Every row gives one point. A path goes straight from each point to the next, and from the last back to the first. The post is the endless flat space through its rows: a point in 2 columns, a line in 3, a plane in 4, and so on, so that a path can go around it. Count how often the path circles the post. Going back the other way cancels.
In the rows, 128 means zero.

Post (2 x 3):
78; 136; 106
142; 116; 171
Path (25 x 3):
74; 67; 143
70; 129; 143
155; 189; 172
134; 145; 160
104; 129; 172
132; 49; 225
132; 103; 142
97; 144; 106
178; 179; 183
99; 135; 63
148; 94; 175
74; 96; 145
106; 176; 143
128; 151; 119
150; 110; 132
93; 164; 107
114; 146; 169
89; 114; 134
47; 95; 61
126; 167; 86
144; 138; 171
41; 141; 94
63; 163; 87
99; 161; 96
168; 88; 157
Times around: 0

Post (5 x 6):
109; 138; 70; 120; 181; 107
147; 106; 104; 79; 128; 109
147; 112; 155; 134; 162; 132
144; 116; 160; 147; 129; 167
114; 125; 142; 98; 91; 105
Path (27 x 6):
128; 89; 157; 106; 111; 199
167; 113; 170; 134; 129; 165
185; 123; 131; 153; 138; 151
100; 165; 80; 146; 119; 136
112; 157; 138; 104; 158; 64
152; 90; 175; 106; 149; 182
140; 105; 126; 111; 124; 137
87; 137; 142; 160; 118; 162
83; 147; 188; 152; 137; 143
123; 115; 161; 80; 83; 110
154; 136; 130; 141; 168; 166
123; 138; 132; 119; 100; 112
110; 120; 119; 82; 100; 69
147; 91; 91; 81; 119; 134
79; 122; 121; 93; 100; 145
83; 135; 125; 150; 111; 111
167; 116; 112; 126; 144; 84
161; 111; 214; 132; 110; 135
114; 156; 116; 157; 106; 143
144; 114; 70; 48; 7; 143
164; 102; 143; 86; 162; 105
87; 146; 92; 110; 158; 103
199; 116; 115; 118; 127; 186
115; 144; 147; 143; 128; 99
140; 144; 131; 160; 180; 131
215; 80; 91; 106; 187; 205
116; 86; 156; 101; 145; 112
Times around: 0

Post (10 x 11):
164; 112; 92; 162; 123; 117; 147; 128; 120; 111; 127
154; 127; 75; 162; 133; 166; 142; 90; 71; 186; 121
93; 106; 156; 248; 82; 45; 71; 41; 204; 13; 103
143; 151; 143; 149; 130; 147; 90; 135; 68; 125; 139
120; 141; 147; 87; 146; 162; 147; 119; 99; 130; 130
128; 57; 94; 134; 132; 124; 105; 182; 98; 160; 106
116; 128; 88; 175; 158; 56; 79; 93; 182; 74; 92
100; 144; 149; 135; 141; 133; 140; 166; 77; 140; 96
143; 115; 100; 180; 118; 92; 115; 150; 190; 153; 123
158; 126; 175; 139; 170; 136; 125; 85; 45; 137; 132
Path (24 x 11):
116; 73; 200; 98; 95; 84; 133; 148; 129; 50; 98
95; 76; 113; 119; 150; 31; 139; 167; 170; 106; 107
120; 47; 153; 244; 101; 132; 130; 11; 119; 72; 155
108; 166; 134; 125; 167; 118; 66; 204; 184; 96; 91
176; 128; 68; 167; 175; 119; 131; 91; 74; 207; 53
194; 146; 99; 179; 90; 108; 128; 112; 138; 192; 165
144; 77; 73; 175; 164; 99; 190; 117; 111; 147; 128
123; 88; 121; 169; 150; 164; 86; 91; 108; 130; 107
156; 124; 184; 149; 178; 112; 88; 170; 75; 48; 188
82; 138; 158; 143; 132; 84; 160; 164; 103; 111; 122
181; 171; 139; 114; 113; 132; 121; 113; 95; 133; 126
132; 70; 101; 120; 124; 130; 86; 171; 138; 121; 111
138; 116; 94; 180; 125; 130; 100; 165; 135; 113; 151
134; 143; 113; 137; 211; 89; 104; 126; 89; 79; 131
84; 149; 122; 162; 190; 136; 142; 131; 121; 124; 67
102; 162; 145; 154; 99; 122; 101; 166; 120; 56; 101
135; 157; 188; 193; 135; 124; 142; 81; 131; 89; 130
125; 168; 71; 176; 110; 69; 100; 192; 203; 155; 163
129; 182; 161; 137; 109; 126; 82; 133; 63; 93; 122
122; 203; 146; 217; 144; 109; 134; 76; 121; 145; 52
144; 138; 53; 169; 134; 146; 192; 116; 136; 139; 95
124; 95; 41; 222; 152; 77; 117; 99; 74; 108; 110
145; 140; 105; 141; 159; 145; 73; 151; 129; 163; 150
181; 62; 172; 192; 127; 127; 74; 79; 113; 84; 104
Times around: 0
